Each row of a before or after table is a point. One or more steps were done to the points. Then noise was added and the rows were shuffled. The steps act on columns, c1 being the first. Write out the steps. A step turns or swaps two columns, mirrors them in a line or flattens them onto one, adds a multiple of one to another, or multiplies or shifts one. Angles are multiples of 10 degrees, from the lower column toward the higher: turns from -170 to 170, lines from 10 to 170 but not 90. Use the fewest steps. Two steps may share a column if one is a turn and the other turns, adds or multiplies; they go together, in the order done. Otherwise the lowest column goes first.

Before, 10 rows:
[[-23  14]
 [-27  13]
 [ 17  19]
 [  0 -12]
 [  4  -4]
 [-17 -12]
 [-34 -16]
 [-12  19]
 [-19  31]
 [-24   9]]
After:
[[  4 -10]
 [-33  35]
 [-17  14]
 [-23  48]
 [ 18  -7]
 [-26  54]
 [-13  36]
 [  0 -11]
 [-24  45]
 [-18  59]]
Steps: add -1.5 times c1 to c2

Before:
[[-23  12  25 -14]
 [ -6  29 -19  -9]
 [ 39  44 -19   7]
 [-29  24  -9   7]
 [ 60  43 -22  18]
 [ 18  28 -18   8]
 [ 26  39 -17   8]
 [-27  21  27 -18]
 [-24  44   1  35]
 [-28 -19  38  39]
 [ -4  27 -22 -12]
 [ 25  41  -1  -9]
 [-25 -25  -2 -19]
 [-13  -4  53 -11]]
After (14 x 4):
[[ 59 -30 -39  17]
 [ 28 -24 -34   9]
 [-22  22 -16 -14]
 [ -4 -27 -22 -14]
 [-24   1  24 -18]
 [-28  41  12  40]
 [-14  53  -5 -12]
 [-30 -13 -22   6]
 [ 39 -27 -41   7]
 [-27  23 -25 -19]
 [ -5 -24 -26  -9]
 [ 18 -23 -25   9]
 [ 24  -8 -40  -8]
 [-25  -5 -44  34]]
Steps: turn c2 and c3 by -100 degrees

Before, 10 rows:
[[-19 -45 -60  -9  26 -39]
 [ 11  45 -49  -7  -8 -12]
 [-49  24 -49  20  13 -16]
 [ 27  -7  -4  -4  20  53]
 [-47   7   0  10   1  -2]
 [ 41 -13  19  12  27   1]
 [ -1 -48  -5  13  -3 -25]
 [ -5  35  34 -36  25 -17]
 [-20  20 -13 -29  44  16]
 [  8  22 -40 -35  29  -2]]
After, 10 rows:
[[-49  -9  -8  20  12 -17]
 [ -5  37  32 -36  25 -17]
 [ 41   1   1  11  28   0]
 [-18 -57 -47 -10  26 -39]
 [-48   5   4   9   0  -1]
 [ -2 -30 -24  12  -1 -26]
 [-21   5   4 -29  44  17]
 [  7  -6  -6 -36  29  -3]
 [ 13   3   0  -5  -9 -11]
 [ 27  -5  -6  -2  20  53]]
Steps: flatten c2 and c3 onto the line at 40 degrees

Before, 10 rows:
[[ 16  56 -16  -2 -36  -8  -4  -8   1]
 [ 46 -16 -56  -9   0 -12   2  32  40]
 [-14 -29  -9 -15 -19 -31   6  30 -21]
 [ 13 -32 -43   9  -5 -10 -32  -1 -16]
 [ 39  -5  29   8  59 -60  -6  -3  -7]
 [-11 -13 -37 -11 -12 -47  32  -6   2]
 [  4  56  11  45 -50 -14  43  -4 -11]
 [ -4 -17  17  14 -44  -4 -38 -52   1]
 [-23  -5 -33  -6  34 -15  28  54   4]
 [ 32   3  -5 -36  13  51 -10 -14 -36]]
After (10 x 9):
[[ -4  -1  17  13 -45  -4 -35  55  13]
 [ 39   4  29   9  59 -60  -3   5   8]
 [-11  11 -38 -12 -12 -47  30  10 -13]
 [-14  36  -9 -15 -20 -31  13 -18  18]
 [  4 -54  11  46 -51 -14  44 -16  -4]
 [ 16 -56 -16  -2 -36  -8  -4 -11   0]
 [-23  23 -33  -6  34 -15  25 -49 -12]
 [ 33  -7  -4 -35  13  50   3  12  36]
 [ 46  26 -57  -9  -1 -13 -11 -24 -37]
 [ 13  30 -43   9  -5 -10 -24  11  27]]
Steps: turn c2 and c8 by -160 degrees; mirror c7 and c9 in the line at 170 degrees

Before:
[[ 26   4  37   4   8  28  -8  23  -2  36 -20]
 [  1  -9  -9   5   3  -9  14  29  -6  -8 -27]
 [  6  20 -38  -5 -20 -10   6  -7  12 -42  41]
 [  5  30  28   8  20   6  22  -5 -16  32 -28]
 [ 12 -11   1 -21   0 -24   2 -22  13 -33  10]
 [ 29   6  25  27  31 -14 -11  20 -31  25 -15]
 [ 11   6   7  16  51  23  -4   2   4  17 -18]
 [ -8  28 -25 -39   9 -23 -17  -3  23   3  19]
 [-10  15 -33 -29 -17  -7 -27 -20 -11 -50  11]
 [-27  31  15   7   6 -12 -27  -5  31  -4   6]
 [-18 -10 -39  -9 -23 -17 -13 -30   6  -9  26]
 [-40  13   0 -28  11  -5  -9  -3   5 -15  46]]
After, 12 rows:
[[  5  40   7  24  21  -2  20  -3  19  42  17]
 [  1   1  -4  21   4   6   9  27  13 -11  18]
 [ 31  17   9  31  31   3  28  18 -16  34  -7]
 [ 11  17  -4  24  51   1  -5   6  -4  18   4]
 [ 25  15  15  17   8   4   1  27  -8  49  13]
 [ -8  38 -24 -44   8  -2 -26  -7 -13 -10  11]
 [  6  30 -11 -29 -21  -1 -12  -8   7 -54 -29]
 [-40  24   7 -52  12   0  -6  -4  -8 -14 -17]
 [ 13  -2  17 -23   0  -5 -12 -25   4 -28   6]
 [-17   0 -30 -23 -24  -6 -10 -33 -12 -27 -14]
 [-27  41  13   1   7   0 -35  -6 -22   4  -9]
 [-10  26  -4 -30 -16  -4   6 -20 -28 -60  10]]
Steps: shift c2 by 10; turn c3 and c10 by 30 degrees; mirror c4 and c11 in the line at 160 degrees; flatten c6 and c8 onto the line at 80 degrees; turn c7 and c9 by 80 degrees

Before:
[[  4 -14 -20  10   5  -2  -1 -24 -31   2   7 -16  -3  13]
 [-28   7  -7  10  -7  -4  16  25  -1 -12  16   4   5  -9]
 [ -3 -15  14 -10  12 -24  15  -9   3  10  12  -3 -12  -7]
 [-10   6   0 -11   2  31  12  15   4  21 -15  -5 -21   4]
 [-32  -3 -14  -1   7  13  13 -27   0  -9 -21  -7  13   7]
 [ -9 -18  -4 -14  -7 -18  46  60  33 -39  15  32 -14 -22]
 [ -4  28 -13   4  -1  -9  15 -21  -2 -16 -25  -9 -21  -3]
 [ -3  -4 -30   0  -1 -37 -12 -24   2  -1 -21   8   7  -1]
 [-11   9 -15  13  11   2   4 -11  17 -16  10   0 -22  -2]
 [  6  18  -3 -19   2  12   6   5   1   2  25 -26 -16  22]]
After, 10 rows:
[[-11   9 -15  14   3   1  17 -12   4 -20 -18   0 -17  -1]
 [-33  -2 -14  -1  22  12   0 -27  12 -29   5  -7  24   8]
 [ -3  -5 -30   0  14 -37   2 -25 -12  53  -1   8  22  -2]
 [-28   8  -7   9 -18  -3  -2  25  16  -6   9   3 -12  -9]
 [-10   6  -1 -11  12  31   3  14  11 -26 -24  -5   7   4]
 [ -3 -15  13  -9   3 -25   3  -9  16  45  -7  -3 -16  -5]
 [ -4  28 -13   3  17  -9  -2 -21  15  -2 -30 -10  18  -4]
 [  4 -14 -20  10   0  -2 -31 -24   0   6  -1 -16  -7  14]
 [  6  17  -3 -19 -16  12   1   6   5 -17  -6 -28 -29  22]
 [-10 -18  -5 -14 -16 -19  34  60  46 -13  -8  32 -18 -22]]
Steps: add -0.7 times c11 to c5; turn c11 and c13 by -70 degrees; add -1.5 times c6 to c10; swap c7 and c9

Before, 9 rows:
[[ -1  -4  -8   3  -6   2  -6 -20  20   1  -3 -12  -9   8  -6 -11   1   0]
 [  0 -31   8  -1  11   7 -10  16  10   0 -13  10   1  -4  -6 -15   6 -20]
 [  5  14   2 -19  19  -2  -1   3  18  -8 -18  21   6  -2  -5   5  -4  -1]
 [  3   2  16 -14 -39  28 -15 -19  18 -14 -11  -4   5  -6   5   7   0 -14]
 [  3  17  12  14  14  10  -6 -12 -10 -13 -15  -7 -30   2  13   3  16 -15]
 [ 15  12  25  -2 -44   4  -2  -4  13  24  26  -9   2   6   1  -2  -1  -2]
 [ -2  -3   5  30   9  -4  -7 -19  22   3   3   6   4   9  -6   4  19  -3]
 [  7  17   0 -20  12  20 -17  24  14 -12  27  -8  -3  11   4  -6   3  -4]
 [  5  10  -2 -10   3  -5 -10  -3 -18  18   2  -2   5   9  19  -1  12 -12]]
After, 9 rows:
[[ 14   6  15 -15 -24  26 -16 -21  18 -15  15  -5  10  -1   7   7   0 -14]
 [ 16   3  24  -3 -45   3  -1  -5  13  -2  26  -7   3  11   1  -3   0  26]
 [  8  -9   4  31   6  -4  -6 -19  22  -3  -3   7   8   4  -6   5  19   5]
 [ -7   2  -1 -20  -3  20 -18  25  11  -5   3  -7  -6  19   4  -5   4 -14]
 [ 10  -8  -9   2  -3   2  -6 -19  22   1   2 -13 -17   2  -6 -11   1   1]
 [ -9 -16   9  -1  16   9 -11  16  10 -18  -6  10   3 -25  -6 -16   6   0]
 [ 10  10  13  12  18  10  -6 -12  -8 -14  -9  -7 -60  16  13   2  16 -13]
 [  3  10   1 -19  22  -2   1   5  18  -2 -12  21  14  10  -5   5  -5  -6]
 [  6  -2  -1 -12   1  -4  -9  -4 -18 -10   0  -3   9  16  19   0  12  18]]
Steps: add -0.5 times c8 to c1; turn c2 and c14 by 50 degrees; flatten c5 and c11 onto the line at 150 degrees; swap c10 and c18; multiply c13 by 2

Before:
[[ 21 -26  11 -13  -6  -6 -22  -7   7   6  24 -15  -6 -28   1 -10 -11 -16
   -1   1  -3   6   6 -16]
 [-27   9  15 -20  -1  -1  16 -22 -48  12   3 -21  10  -6   9  15   3 -34
   -3  12 -10   0 -27   1]
 [ -8  14 -22 -38  15 -22  23   2 -12 -12 -18   6  16  -9  -4 -15  11  16
  -25 -20  21  30  -3   5]
 [ 13 -15 -15  -5   4 -13 -11   3   3 -10  24  -2  -4  -8 -21  -5 -22  -1
   -7 -13  -1 -10 -24 -14]
 [ 14  -5   6  -8  -9  -7 -15  -4  21 -14  26  -8  10 -28  13  11  -6  -3
    0 -11 -22 -22  12 -27]
 [ 10 -11 -23   1   2  11 -27  22   8   4  19   8  -2 -16  -4  -3 -18  13
   -1 -13   2 -12   9   4]
 [ 13  -5  23   9 -19 -25  -4 -18   5 -10 -11   4 -23   3  17  14  20 -29
    4  21 -35  -2  26 -23]
 [ 23 -25  -6 -13   0  16 -13  16  -5  -2  -6   1  -1 -14 -15  -6   8  -2
  -13 -29   0  -5 -22  11]
 [-21  23 -11 -24  16 -35  48 -44 -24   6 -18 -19   5 -10  30  -8  17   3
  -36  10 -19  29 -22  13]
 [  8  11  -6 -23  -1  -3 -15  14   4  13  15  19   4 -17  -2  -7  -2  12
  -28 -17   4   6 -20 -10]]
After:
[[ 13  -4  23  11 -17 -28  -4 -17   5 -21  19   2  41   3  17  13  20 -30
   -7  29 -35  -4 -33 -11]
 [  8 -11 -24   1   2  13 -27  22   7   2 -13   7  -8 -15  -6   0 -18  12
    0  10   1 -24 -33   5]
 [-25  10  17 -19   1  -3  16 -21 -46   1 -18 -20   0  -5  12  17   0 -35
   -2 -23 -11   3  42  13]
 [ 13 -15 -13  -4  10 -16 -13   2   2 -16 -34  -1  -9  -9 -21  -5 -20  -3
   -5  14  -2 -21  18 -10]
 [ 13  -4   5  -7  -5  -8 -16  -4  21 -28 -14 -10 -18 -27  13  11  -4  -5
   -4 -11 -19 -43 -47 -13]
 [ -9  13 -26 -37  28 -21  22   1 -11   5  15   9 -35  -9  -2 -13  11  15
  -11 -19  20  61  23 -14]
 [ 22 -26   8 -13  -7  -7 -20  -9   5 -16 -15 -12   8 -26   1  -5 -12 -17
   -7  10  -5  13 -38   6]
 [ 10   9  -8 -23  17  -5 -16  16   6 -10 -22  18 -17 -17  -2  -7  -1  13
  -23  -1   4  10  18  14]
 [-21  21 -12 -25  33 -36  50 -44 -25  11   6 -22   5 -12  30  -5  17   1
  -19 -16 -20  62  55   4]
 [ 21 -27  -3 -12   7  14 -13  16  -7  10  -8   1 -23 -12 -14  -7   7  -3
   -9  16   0 -12  43  -3]]
Steps: turn c5 and c19 by 40 degrees; swap c10 and c24; turn c11 and c23 by -150 degrees; multiply c23 by 2; multiply c13 by 2; turn c13 and c20 by -120 degrees; multiply c22 by 2

Before (12 x 32):
[[-23 -16  27 -44  37 -26 -35 -22 -43  43  -8   4  -9 -15 -26   8  38  12
  -25 -35   3   3  21  14  12  22 -20 -27 -33 -12 -17 -29]
 [-35  17 -31   4  24  19  -1 -37  -8   9  27 -25  33 -19 -24  44  -2 -19
  -20 -37 -26  41  11  -1  24  -6   7 -10 -34  10  -4 -11]
 [ -5  -8  -9  10  23   8   6 -16  35  -1  13 -16   3   8   8 -20 -28 -60
    3  14  -3   4  17  -4 -11 -17  26   3  -2  30   6 -14]
 [-18   8   5 -29 -14 -39 -18   4 -19  18  11 -25  -4 -20   8  -2  26  29
    2 -36  14 -16   7   6 -11  32 -10   3  -6   5 -32 -14]
 [ 25 -11 -29 -22   9   2   9 -24  25  -8  31   9   3  -3  41  -2 -21 -27
   -3 -13   2   9  19  -4 -13 -15  31 -13  -7  23 -33  13]
 [ -6   0  14 -38   1 -20  -3  10  -1  25 -34  10  12  -1   6   1   2  12
  -17 -21   8 -10 -14  22 -32   7 -22  10   2 -17 -44 -15]
 [-17   3   4 -40 -13  -2  -9  13 -28  23  -7 -17   0 -22  -5   7  16  38
  -13  -4  -5 -32 -12  -6 -39   2   1 -19 -24 -11 -49  -8]
 [ 26   5 -37   6  55  15 -43 -33   7  13  48   8  26  40   6  14 -13 -25
    4   2  -6   4  28  20   3  13  -4 -24 -14  25   1 -17]
 [ -8  -7  -1 -24 -15 -42  -3  21  -4  17  -8  14   7 -28 -14 -11  -9   4
  -40  -3  13  -9  -1   8 -35  -5   7   3  -9  26 -52   6]
 [ 12  -4   1 -14 -10 -12  12 -25  23   9  10   2  23 -20  13   8   7 -10
    7  10  13  -4   4  -3 -39 -32  33  23   4  40 -30  12]
 [-56  34  -1  -8  31  12 -16 -14 -12  21  23 -12  27  47 -32  49  28  -7
  -21 -51 -18  23  45  -8   1  17 -13 -47 -51 -12  14 -29]
 [ 10 -12 -12  10  22  -2   7 -40   6 -30  16  19   8  10   2  -3 -41 -23
    3   6  -1   4  13  20 -26  -6  47  -1   9  27 -17  -2]]
After, 12 rows:
[[ -6   2  12 -38  -2 -20  -4  12  11  23 -36  15  11  -3   4   3   4  12
  -10  -8   9 -10   3  23 -32   8 -23  11  -1 -18 -45 -13]
 [ -8  -7  -3 -23 -11 -40  -5  23  -8  16  -6   5   5  30   5 -14 -10   4
  -32   3  14 -10  11  10 -34  -7   8   4  -8  27 -54   7]
 [-22 -15  23 -45  31 -25 -36 -22 -31  41  -8 -19  -7  28 -11   8  36  12
  -19 -26   3   2  12  14   9  21 -21 -27 -34 -11 -15 -30]
 [-18   4   6 -30 -18 -38 -18   3 -12  19   9 -18  -5  13  21   1  27  28
    4  -9  12 -16 -22   5 -12  33 -10   3  -3   5 -32 -15]
 [ 24  -7 -28 -22   7   5   8 -22  10  -9  30 -15   6 -24  31  -5 -22 -27
   -5  -6   3   8  14  -5 -15 -14  31 -17  -7  24 -34  13]
 [-35  15 -33   7  17  19   0 -33 -13  11  29 -22  34  29  -8  43  -1 -24
  -14 -19 -25  41 -22  -5  23  -5   6 -14 -35   9  -4 -12]
 [ 25   8 -39   7  55  17 -45 -30  11  10  48 -24  27 -36 -21  14 -12 -22
    4 -22  -5   5  16  20   4  13  -4 -24 -15  25   1 -18]
 [ -5  -8  -9  10  24   8   4 -14  25  -1  14 -22   1  -8   1 -22 -28 -59
    1  -2  -3   5 -10  -5 -11 -17  29   2   1  31   6 -15]
 [ 13  -3   3 -16  -8 -14  11 -25   5   8  10  -5  26   9  23   6  10  -8
    7   9  14  -4   2  -2 -39 -32  32  22   4  40 -30  14]
 [ 12 -11 -11  11  19   0   3 -39 -21 -28  16  -7   9 -10  -5  -1 -43 -25
    0  -3  -3   4  22  19 -26  -7  45  -4   7  27 -16   1]
 [-15   3   5 -40 -12  -1 -11  13 -27  23  -9   4   3  21  11   6  15  36
  -11   3  -5 -34 -21  -7 -38   4  -1 -17 -25 -11 -50  -9]
 [-56  34  -3  -8  21  12 -14 -12  -4  22  23 -43  28 -14 -55  52  29  -6
  -14 -28 -18  25   5  -8   2  17 -15 -47 -46 -15  13 -27]]
Steps: multiply c20 by 0.4; turn c5 and c20 by -20 degrees; add -0.5 times c27 to c9; turn c12 and c23 by 70 degrees; mirror c14 and c15 in the line at 110 degrees; multiply c19 by 0.7
